Every row gives one point. Examples show where two turns around zero, p and q, send a point. Write where each new point lands after one turn and then the other. Backwards means that the second turn is done in reverse. Each puzzle has new turns, and all numbers are rounded.

Turn p:
-0.031	-0.012 => -0.013	0.031
-0.004	0.027 => 0.027	0.005
0.046	0.017 => 0.018	-0.045
-0.011	-0.031 => -0.031	0.010
Turn q:
0.038	-0.006 => 0.004	-0.038
0.002	0.004 => 0.004	-0.001
0.009	0.027 => 0.028	-0.002
-0.049	-0.025 => -0.037	0.041
Where do these land?
q, then p: -0.035	-0.025 => 0.027	0.034
p, then q backwards: 0.017	-0.013 => 0.014	-0.016
p, then q backwards: 0.018	0.037 => 0.026	0.032

Turn p:
0.032	0.034	-0.011 => 0.010	0.036	-0.030
-0.021	-0.040	-0.012 => -0.009	-0.046	0.006
0.039	0.009	0.013 => 0.035	0.021	-0.009
0.013	-0.008	-0.039 => -0.003	-0.016	-0.039
-0.050	0.005	0.019 => -0.035	-0.002	0.040
-0.013	0.000	0.030 => 0.002	0.006	0.032
Turn q:
-0.028	-0.015	0.014 => -0.010	-0.033	-0.004
-0.015	0.010	0.025 => 0.001	-0.022	0.022
0.005	-0.013	0.020 => 0.018	-0.016	-0.003
0.038	0.018	-0.059 => -0.009	0.070	-0.015
Where do these land?
q, then p: 0.021	-0.017	0.000 => 0.007	0.005	-0.025
q, then p: -0.015	-0.028	0.039 => 0.028	-0.041	-0.006
p, then q backwards: 0.002	0.009	0.023 => 0.014	0.020	0.003
p, then q: 0.020	-0.006	-0.007 => 0.004	0.019	-0.011
p, then q: -0.028	0.042	-0.055 => -0.074	-0.005	0.003

Turn p:
0.014	0.020	-0.018	-0.060	-0.002	0.011 => -0.010	-0.011	-0.016	-0.027	-0.035	-0.047
-0.010	-0.005	-0.001	-0.013	-0.013	0.014 => -0.013	-0.017	-0.014	-0.001	-0.001	-0.003
0.019	-0.026	-0.005	-0.035	-0.016	0.019 => -0.007	-0.025	-0.022	-0.039	-0.016	0.003
-0.023	0.031	0.002	0.064	0.017	0.021 => -0.018	0.044	0.005	0.039	0.050	0.005
-0.015	0.003	-0.030	0.043	0.036	-0.001 => 0.025	0.043	-0.019	0.027	0.026	0.004
0.030	-0.018	0.049	-0.032	0.007	-0.012 => 0.014	-0.034	0.040	-0.043	-0.001	-0.003
-0.036	-0.001	-0.002	0.030	0.013	-0.005 => 0.011	0.005	-0.005	0.039	0.026	0.007
0.009	-0.009	0.020	-0.057	-0.021	-0.022 => 0.003	-0.048	0.017	-0.021	-0.039	-0.014
0.011	0.005	-0.017	0.060	-0.022	-0.025 => -0.005	0.042	0.012	0.028	-0.010	0.048
Turn q:
-0.032	-0.009	-0.019	-0.050	-0.021	0.018 => -0.052	-0.002	-0.029	-0.022	0.018	-0.020
-0.036	-0.025	-0.034	0.021	0.016	-0.024 => -0.024	0.006	0.047	0.023	0.012	-0.029
0.049	0.033	-0.003	0.021	-0.047	0.001 => 0.047	0.030	-0.048	0.024	-0.011	0.000
0.025	-0.024	0.037	0.008	0.022	-0.024 => 0.024	-0.043	0.017	0.016	-0.001	0.027
-0.050	0.003	-0.030	-0.027	0.023	-0.012 => -0.035	-0.004	0.027	-0.029	0.012	-0.043
-0.004	0.000	0.059	-0.008	-0.012	0.044 => -0.019	-0.011	-0.028	-0.018	-0.037	0.052
-0.015	0.008	0.014	0.020	0.007	-0.018 => 0.006	-0.007	0.020	0.007	-0.026	-0.008
0.043	0.005	-0.023	-0.011	-0.016	0.020 => 0.021	0.022	-0.033	-0.001	0.032	0.010
0.022	0.011	-0.001	0.026	0.029	-0.004 => 0.035	0.009	0.026	-0.001	0.001	0.012
Where do these land?
q, then p: 0.013	-0.016	0.041	0.015	0.041	0.004 => -0.024	-0.025	-0.004	-0.041	0.031	0.015
p, then q: 0.010	-0.010	0.025	-0.018	-0.025	-0.017 => -0.027	-0.019	-0.018	0.013	-0.003	0.021
p, then q: -0.004	0.026	-0.032	-0.005	-0.023	0.071 => -0.035	0.019	0.030	-0.018	0.004	-0.067
q, then p: 0.015	-0.014	-0.021	0.015	-0.021	-0.006 => 0.006	0.034	0.007	0.012	0.011	0.005
p, then q backwards: -0.026	0.039	-0.047	0.005	-0.042	0.001 => -0.033	-0.013	0.007	0.024	-0.065	0.007
p, then q: 0.008	-0.016	-0.037	-0.019	0.053	-0.004 => 0.050	0.001	-0.020	-0.002	0.039	-0.022
q, then p: -0.057	-0.022	0.029	0.003	0.024	-0.026 => -0.003	-0.062	0.013	0.020	0.016	0.034
q, then p backwards: 0.030	-0.004	0.049	0.006	0.001	-0.010 => -0.014	-0.045	-0.005	-0.007	-0.015	-0.031
p, then q: 0.010	0.019	-0.007	-0.002	-0.008	-0.013 => 0.001	0.001	-0.014	0.006	-0.021	-0.009

Turn p:
0.034	-0.008	-0.052	0.002	0.007	-0.020	-0.030	0.009 => 0.018	-0.021	-0.042	-0.007	0.014	-0.051	0.007	0.003
0.004	0.037	0.038	0.008	-0.005	0.017	-0.011	0.026 => 0.013	0.042	-0.004	-0.004	0.010	0.027	-0.033	-0.007
-0.007	0.001	0.027	0.028	0.033	-0.021	0.048	-0.031 => -0.030	-0.004	0.034	0.057	0.011	0.009	0.007	-0.027
-0.017	-0.017	-0.047	0.010	-0.033	-0.005	-0.033	-0.003 => -0.003	-0.036	-0.030	-0.036	-0.033	-0.023	-0.004	-0.004
0.009	0.018	0.052	-0.015	-0.007	0.047	-0.017	-0.011 => 0.048	0.034	0.025	-0.005	-0.010	0.042	-0.009	-0.001
-0.028	-0.043	0.036	0.011	0.046	-0.024	0.046	-0.005 => -0.041	-0.036	0.037	0.050	0.028	0.033	0.007	0.012
0.019	0.010	0.042	-0.013	-0.039	0.027	0.012	0.010 => 0.018	0.044	0.028	-0.004	-0.022	0.012	-0.024	0.026
-0.007	-0.002	-0.047	-0.004	0.006	0.010	0.006	0.008 => -0.014	-0.005	-0.033	-0.008	-0.008	-0.011	0.031	0.006
-0.007	0.005	-0.048	-0.027	-0.007	-0.031	-0.021	-0.002 => -0.010	-0.018	-0.014	-0.043	0.011	-0.039	0.019	-0.007
Turn q:
0.024	-0.036	-0.005	0.005	0.000	0.018	-0.038	0.013 => 0.039	-0.029	0.015	0.000	-0.008	0.029	-0.013	-0.011
0.010	-0.026	0.027	0.027	0.026	0.034	-0.019	0.040 => 0.027	-0.026	-0.010	0.010	0.029	0.056	-0.010	0.017
-0.039	0.010	0.009	0.024	0.001	0.008	-0.014	-0.034 => -0.024	0.018	0.018	0.029	0.025	-0.004	-0.026	-0.018
-0.027	0.016	0.025	-0.005	0.035	0.018	-0.031	-0.033 => -0.005	0.020	0.012	0.002	0.055	0.007	-0.010	-0.039
-0.002	-0.016	-0.052	-0.038	0.010	-0.003	0.037	0.014 => -0.001	0.013	-0.039	-0.046	-0.045	-0.007	-0.014	-0.001
0.006	0.010	-0.015	-0.025	-0.038	-0.045	0.032	-0.012 => -0.013	0.003	-0.003	-0.008	-0.037	-0.059	0.019	0.012
0.027	-0.018	0.036	0.021	0.036	-0.005	-0.031	0.025 => 0.047	-0.020	-0.012	0.024	0.032	0.032	0.020	-0.001
0.047	0.008	-0.004	-0.008	0.015	0.034	-0.008	0.020 => 0.010	-0.017	0.005	-0.028	-0.005	0.046	0.030	-0.004
-0.039	0.036	-0.008	0.035	0.008	-0.010	-0.023	-0.011 => -0.011	0.051	0.019	0.038	0.014	0.005	-0.010	-0.003
0.012	0.003	-0.010	-0.003	-0.039	-0.029	0.062	-0.025 => -0.045	-0.017	-0.017	0.004	-0.040	-0.049	0.018	0.011
-0.021	0.013	-0.003	-0.033	-0.053	-0.021	0.034	0.004 => -0.024	0.004	0.009	-0.024	-0.019	-0.056	-0.004	0.037
Where do these land?
p, then q: 0.019	0.023	0.001	-0.020	0.019	0.067	-0.009	0.003 => -0.038	-0.002	0.003	-0.027	-0.029	0.033	0.045	0.007
p, then q: -0.021	-0.017	0.011	-0.008	-0.031	-0.043	-0.023	0.002 => 0.044	-0.011	0.006	-0.015	0.027	-0.026	-0.020	-0.010
q, then p: 0.015	0.055	0.019	-0.027	-0.004	0.019	0.037	0.003 => -0.051	0.017	0.018	-0.015	0.019	0.029	0.034	0.017
p, then q: -0.024	-0.013	-0.025	0.003	0.021	-0.062	-0.016	0.008 => 0.028	0.009	-0.041	0.003	0.009	-0.021	-0.043	-0.033
q, then p: 0.009	-0.025	-0.023	0.010	-0.020	-0.051	-0.036	0.019 => 0.019	0.018	0.001	0.021	-0.011	-0.047	-0.050	0.007
q, then p: -0.012	0.004	-0.028	0.018	-0.028	-0.013	0.019	0.023 => -0.016	0.016	-0.019	-0.026	-0.012	-0.003	-0.037	0.008
q, then p: -0.011	-0.046	-0.017	-0.022	-0.001	-0.022	0.006	-0.017 => 0.016	-0.030	0.005	-0.020	-0.002	-0.046	-0.007	-0.008
p, then q backwards: 0.015	0.021	0.045	0.005	0.025	0.054	0.026	0.018 => -0.015	0.030	-0.017	0.050	0.034	-0.002	-0.031	0.034
q, then p: -0.017	-0.004	0.018	0.005	0.015	0.049	0.002	-0.013 => 0.019	-0.023	-0.008	-0.007	0.007	0.041	0.026	-0.009
p, then q backwards: 0.020	-0.036	-0.010	0.009	-0.009	-0.054	0.006	-0.008 => -0.013	-0.024	0.033	-0.003	-0.047	-0.013	0.010	-0.024
q, then p: 0.007	0.039	0.009	0.028	0.013	0.057	-0.013	-0.038 => 0.002	-0.002	0.021	0.015	-0.018	0.072	0.024	-0.027

Turn p:
-0.031	-0.018	0.041	-0.003	0.014	-0.044	-0.029	-0.008	-0.007 => -0.038	-0.028	0.011	-0.028	0.005	-0.018	-0.038	-0.001	-0.033
0.009	-0.023	0.025	-0.024	0.012	0.014	-0.029	-0.022	-0.022 => 0.010	-0.026	0.027	-0.019	0.003	0.008	0.003	-0.034	-0.029
-0.002	0.031	0.061	0.020	-0.029	-0.026	0.081	0.036	0.028 => -0.008	0.006	0.004	-0.023	0.026	-0.056	0.027	0.095	0.031
0.014	-0.004	0.003	0.011	0.030	-0.005	-0.017	-0.023	0.004 => -0.020	-0.020	0.005	0.006	0.000	-0.007	0.003	-0.034	0.008
0.001	-0.015	-0.031	0.025	0.005	0.020	0.014	0.009	-0.064 => 0.026	0.049	0.017	0.039	0.021	-0.012	-0.008	-0.027	-0.020
-0.010	0.004	-0.030	0.005	0.001	0.025	-0.030	0.030	0.023 => 0.008	-0.008	-0.005	0.036	-0.021	0.039	-0.019	0.010	0.012
0.000	0.013	-0.027	0.020	-0.031	0.019	-0.022	-0.031	0.010 => 0.005	-0.003	-0.037	0.027	-0.031	0.007	0.023	-0.011	-0.018
-0.007	0.036	0.018	-0.080	0.043	-0.011	0.014	-0.003	0.017 => -0.023	0.008	0.041	-0.074	-0.026	0.027	0.005	0.000	0.037
0.021	-0.008	-0.030	0.016	-0.027	-0.009	-0.019	0.026	-0.009 => 0.036	0.002	-0.029	0.024	-0.002	-0.006	-0.029	-0.003	0.004
0.005	-0.017	-0.030	0.010	-0.019	0.017	0.035	-0.014	0.020 => 0.005	0.019	-0.035	0.014	0.025	0.017	0.032	0.004	0.008
Turn q:
0.029	-0.010	0.027	-0.029	0.017	-0.017	0.035	0.005	0.041 => 0.006	0.026	0.038	-0.016	0.000	-0.054	-0.015	0.015	0.016
-0.024	-0.013	-0.021	0.027	-0.012	-0.013	0.024	-0.020	-0.021 => -0.027	-0.047	0.010	0.020	0.000	0.013	0.004	0.003	-0.001
0.022	0.033	0.015	-0.002	-0.033	-0.028	-0.009	0.011	-0.017 => 0.012	0.016	-0.004	0.008	0.013	0.002	0.042	0.037	-0.020
0.034	-0.035	-0.012	-0.011	0.036	-0.013	-0.025	0.020	-0.021 => 0.008	-0.005	-0.044	-0.017	0.044	-0.028	-0.018	-0.004	0.013
-0.040	0.017	-0.036	-0.004	0.013	-0.017	-0.007	-0.010	0.032 => -0.021	-0.005	-0.004	0.013	-0.034	-0.008	-0.028	-0.013	-0.045
-0.023	-0.016	-0.033	-0.034	-0.030	0.039	-0.042	-0.046	0.028 => 0.048	-0.031	-0.022	-0.013	-0.071	0.009	-0.011	-0.029	-0.011
-0.050	-0.013	0.002	-0.007	-0.014	0.035	0.037	0.012	0.011 => -0.037	-0.005	0.023	-0.023	-0.044	0.027	-0.011	-0.003	0.024
0.007	0.010	0.046	0.024	0.033	0.042	0.030	0.024	-0.042 => -0.028	0.032	0.021	-0.011	0.046	0.031	0.021	-0.029	0.046
0.032	-0.018	-0.001	0.012	-0.031	-0.017	0.001	0.016	0.045 => 0.026	0.010	0.003	0.023	-0.013	-0.017	-0.024	0.049	0.016
0.025	0.045	-0.002	-0.005	0.002	-0.022	-0.006	0.028	-0.029 => -0.013	0.032	-0.024	0.009	0.026	-0.010	0.040	0.014	-0.019
-0.013	0.021	0.050	-0.008	-0.006	-0.012	-0.005	0.015	0.002 => 0.004	0.031	0.027	-0.025	0.012	0.018	0.010	0.018	-0.020
0.000	-0.023	-0.034	0.037	0.025	0.023	-0.034	-0.056	-0.030 => 0.023	-0.054	-0.024	0.030	0.020	0.020	-0.011	-0.059	0.001
Where do these land?
p, then q: -0.028	-0.008	0.007	0.029	0.004	0.028	0.017	0.029	0.027 => -0.031	0.027	-0.001	0.007	0.016	0.033	-0.029	0.002	0.021
q, then p: 0.029	-0.030	0.043	-0.045	0.032	-0.031	-0.012	0.000	-0.052 => -0.020	0.013	0.032	-0.062	0.023	0.019	-0.020	-0.038	0.048
p, then q: 0.019	-0.025	-0.026	-0.014	-0.022	0.010	-0.008	-0.038	-0.001 => -0.001	-0.029	-0.007	0.018	-0.011	-0.025	0.023	-0.033	0.019
p, then q: -0.016	0.023	-0.015	0.035	-0.008	0.028	-0.024	0.010	-0.007 => 0.000	-0.006	0.001	0.036	0.012	0.040	0.008	0.024	0.010
q, then p backwards: 0.000	0.036	-0.008	0.033	-0.015	0.003	0.026	0.053	0.010 => -0.049	0.023	-0.032	0.026	0.013	0.011	0.030	0.010	0.019
p, then q backwards: 0.023	0.021	0.054	0.022	0.013	-0.028	0.007	0.028	0.017 => 0.023	-0.048	-0.006	-0.014	-0.008	-0.029	0.048	-0.006	0.006
q, then p backwards: -0.017	0.009	0.016	-0.021	-0.013	0.009	-0.011	-0.031	-0.009 => 0.010	0.002	0.014	-0.030	-0.007	0.023	-0.014	-0.020	-0.010
q, then p backwards: -0.022	0.000	-0.043	-0.040	-0.016	0.021	0.005	-0.019	0.018 => 0.009	0.046	0.001	-0.005	-0.013	-0.013	-0.044	-0.029	0.004
p, then q: -0.003	-0.026	0.006	-0.020	-0.004	-0.016	0.023	-0.059	-0.044 => -0.020	-0.023	0.014	-0.020	0.011	-0.034	0.048	-0.038	-0.029
p, then q: 0.016	0.021	0.007	0.014	0.071	-0.033	0.014	0.030	0.029 => 0.017	0.020	0.033	-0.013	-0.024	0.011	-0.069	0.012	-0.038
q, then p backwards: -0.025	-0.038	-0.026	-0.027	-0.031	-0.022	-0.027	-0.036	-0.014 => 0.017	-0.008	0.040	-0.015	-0.041	-0.005	-0.050	-0.009	0.025
p, then q: 0.025	0.016	-0.015	0.035	-0.010	0.032	-0.010	0.033	0.027 => 0.007	0.009	0.000	0.047	0.003	0.009	-0.033	0.027	0.034

Turn p:
-0.018	0.026	0.007	0.003	0.045	0.006	0.005	-0.015	-0.048	0.033	-0.018 => -0.009	-0.020	0.018	-0.012	-0.040	-0.008	0.035	0.052	-0.020	-0.010	0.006
-0.013	0.031	0.011	-0.012	0.006	0.005	-0.009	0.046	0.025	0.020	0.051 => -0.014	0.008	0.000	0.028	0.027	-0.003	-0.003	0.022	0.038	0.003	0.059
-0.027	0.018	-0.031	-0.025	-0.004	-0.036	-0.020	0.016	-0.038	-0.002	0.007 => -0.029	-0.037	0.000	0.006	0.015	0.020	-0.032	0.044	-0.011	-0.004	-0.006
-0.011	0.022	-0.021	-0.002	-0.003	0.039	0.048	-0.015	-0.010	-0.017	0.022 => -0.032	0.024	0.013	0.010	-0.046	-0.033	-0.029	-0.005	0.001	0.004	0.007
0.023	0.002	-0.007	0.055	-0.021	0.006	-0.008	-0.022	-0.020	-0.015	0.011 => -0.009	-0.012	0.006	-0.055	-0.002	-0.018	-0.011	-0.036	-0.013	-0.004	0.010
0.041	0.004	0.050	-0.008	-0.022	0.039	-0.001	-0.012	0.004	-0.023	-0.032 => -0.025	0.028	0.004	0.002	0.003	0.001	0.055	-0.054	-0.011	0.006	-0.020
-0.017	0.011	-0.017	-0.025	0.022	0.020	-0.027	0.036	-0.020	0.030	-0.039 => -0.001	-0.018	0.044	0.023	-0.005	0.041	0.021	0.038	-0.012	0.023	0.004
-0.026	-0.016	-0.034	0.028	-0.008	-0.048	-0.007	-0.035	0.036	-0.019	-0.010 => 0.042	0.010	-0.008	-0.035	0.028	-0.015	-0.048	0.013	-0.002	-0.009	-0.039
0.026	-0.014	-0.010	0.034	0.013	0.032	-0.039	-0.029	0.024	-0.037	0.038 => 0.015	-0.011	-0.001	-0.025	0.022	-0.058	-0.005	-0.042	0.000	0.048	0.013
0.056	-0.026	0.011	-0.036	-0.030	-0.011	0.030	-0.011	0.027	0.031	-0.006 => 0.027	0.019	-0.025	0.047	0.001	0.015	0.009	-0.047	-0.028	-0.041	0.003
-0.025	-0.014	0.040	0.012	0.036	-0.032	0.031	0.053	0.010	-0.026	-0.016 => 0.007	-0.007	-0.011	0.000	-0.011	0.020	0.021	0.018	0.084	-0.015	-0.029
-0.010	-0.044	0.000	-0.026	-0.035	-0.019	-0.003	-0.013	0.010	0.026	-0.009 => 0.027	0.017	-0.039	0.011	0.006	0.039	-0.014	-0.002	-0.029	-0.001	-0.009
Turn q:
-0.017	-0.028	-0.015	0.031	-0.034	-0.021	-0.003	-0.008	0.031	0.005	0.023 => -0.012	0.023	-0.037	-0.030	0.009	0.014	-0.018	-0.029	-0.001	0.015	-0.029
0.059	-0.001	0.002	-0.015	-0.002	0.003	-0.003	0.041	-0.008	0.010	-0.007 => 0.009	0.001	0.047	-0.014	-0.022	0.008	-0.020	0.042	0.001	0.020	0.004
-0.001	-0.023	0.066	-0.047	-0.004	0.035	-0.019	0.041	-0.013	-0.004	-0.002 => 0.056	-0.019	0.029	-0.005	-0.033	0.052	0.029	0.005	-0.025	0.000	0.032
-0.022	-0.012	0.009	0.012	-0.002	0.034	-0.012	-0.030	-0.020	-0.027	-0.010 => -0.004	-0.017	-0.023	0.002	-0.008	0.015	0.009	-0.012	0.006	-0.052	0.014
0.013	0.016	0.009	-0.012	0.016	-0.012	-0.043	-0.009	0.003	0.005	0.029 => 0.033	-0.038	0.001	-0.001	-0.001	-0.022	-0.020	-0.005	-0.009	0.009	-0.015
-0.049	-0.007	0.009	0.012	-0.011	-0.037	-0.066	0.041	0.012	-0.016	-0.025 => 0.036	0.008	-0.015	-0.034	0.044	0.010	0.016	0.009	-0.068	-0.023	-0.031
0.038	0.031	0.021	-0.042	-0.015	-0.020	0.027	0.006	0.000	-0.045	-0.028 => 0.032	0.047	0.038	0.007	-0.040	-0.041	0.015	0.015	0.006	-0.013	0.014
0.033	0.004	0.008	0.034	0.034	0.007	0.022	-0.014	0.018	0.049	0.015 => -0.033	-0.037	0.009	-0.015	0.005	-0.009	0.008	0.003	0.046	0.045	-0.007
0.013	-0.017	0.000	-0.009	0.039	0.009	0.000	0.015	0.016	-0.037	0.031 => 0.002	-0.016	0.018	-0.026	-0.005	-0.017	-0.020	-0.026	-0.016	0.006	0.045
-0.036	0.020	-0.021	0.011	0.004	-0.014	0.030	-0.024	-0.015	-0.021	0.033 => -0.014	0.016	-0.008	0.032	0.028	-0.019	-0.012	-0.050	0.013	-0.015	0.003
-0.016	0.035	-0.040	0.024	-0.015	0.011	0.004	0.006	0.000	0.034	-0.023 => -0.017	0.014	-0.023	0.021	0.044	0.005	-0.004	0.041	0.021	0.003	-0.013
-0.029	-0.020	-0.039	-0.034	-0.016	0.066	0.027	-0.033	0.002	0.047	-0.033 => -0.039	0.002	-0.064	0.056	-0.022	0.041	0.012	0.035	0.011	0.012	0.034
0.015	0.002	-0.009	0.034	0.006	-0.060	0.037	-0.033	-0.025	0.001	-0.001 => -0.048	0.017	0.026	0.007	-0.001	-0.036	0.005	-0.028	0.018	-0.006	-0.049
Where do these land?
q, then p: 0.005	0.014	0.010	-0.027	0.021	0.005	-0.025	-0.041	0.009	-0.003	-0.015 => 0.014	-0.020	-0.016	-0.009	0.000	0.021	-0.038	-0.026	0.005	-0.022	-0.011
q, then p: 0.033	-0.024	-0.001	-0.023	-0.021	-0.039	0.017	0.004	-0.001	0.010	-0.015 => -0.031	0.026	0.011	-0.014	0.009	0.039	0.014	0.011	-0.016	-0.025	0.006
q, then p: -0.029	0.004	0.029	-0.013	0.003	-0.050	-0.009	-0.030	-0.001	-0.058	0.017 => -0.018	-0.017	-0.019	-0.019	0.001	-0.035	-0.004	-0.015	-0.039	-0.043	-0.053
p, then q: 0.031	-0.030	-0.038	0.055	0.030	0.027	0.045	-0.007	0.016	0.031	0.019 => 0.039	0.011	0.001	-0.022	-0.065	-0.011	-0.040	-0.018	0.026	0.007	-0.050
p, then q: 0.003	-0.025	-0.034	0.062	0.002	0.027	0.009	0.023	0.015	0.045	-0.026 => 0.055	-0.018	0.012	-0.006	-0.064	0.012	-0.015	0.001	0.042	0.014	0.003
q, then p: -0.004	-0.006	0.027	-0.021	-0.025	-0.006	-0.022	-0.030	-0.040	0.014	0.019 => 0.010	0.014	0.015	-0.035	-0.007	0.011	0.006	-0.050	-0.021	0.007	-0.022
q, then p: -0.017	-0.017	-0.006	-0.021	0.000	-0.008	-0.034	0.002	-0.015	-0.049	-0.010 => -0.046	-0.039	-0.010	-0.014	-0.001	-0.008	-0.008	-0.019	-0.011	0.006	-0.022
p, then q: -0.033	0.047	-0.019	-0.002	0.006	0.020	0.006	0.010	-0.033	-0.014	-0.038 => 0.039	0.014	0.006	0.001	0.017	0.042	0.054	0.001	-0.013	-0.006	0.002
q, then p: 0.022	-0.001	0.041	-0.023	0.004	0.006	-0.032	-0.001	-0.012	-0.022	0.013 => -0.009	-0.007	-0.029	0.005	0.008	0.010	0.010	-0.055	-0.014	-0.005	-0.009
q, then p: -0.013	0.032	-0.066	0.017	-0.024	0.040	0.017	0.026	0.027	0.016	0.008 => 0.022	-0.022	0.046	0.014	0.030	-0.027	-0.006	0.039	0.024	0.028	0.048
q, then p: -0.032	0.001	0.054	-0.040	0.004	-0.049	-0.041	-0.017	0.007	-0.020	0.007 => -0.008	-0.031	-0.009	-0.010	-0.033	-0.002	0.004	-0.045	-0.046	-0.053	-0.035
q, then p: 0.028	0.012	0.004	-0.002	0.008	-0.036	-0.004	0.032	-0.011	0.022	0.022 => 0.013	-0.001	-0.008	-0.005	0.007	0.024	0.057	0.008	-0.007	-0.012	0.005
p, then q backwards: 0.027	0.040	0.017	0.028	-0.040	0.026	0.020	0.013	0.014	0.010	-0.005 => -0.010	-0.016	0.007	0.019	0.003	-0.002	0.051	0.016	-0.015	-0.052	0.000
p, then q: -0.021	-0.047	-0.018	0.011	0.033	0.036	0.053	0.018	0.025	0.017	0.005 => 0.032	0.022	-0.018	-0.034	-0.017	0.007	-0.030	0.028	0.050	0.024	-0.038
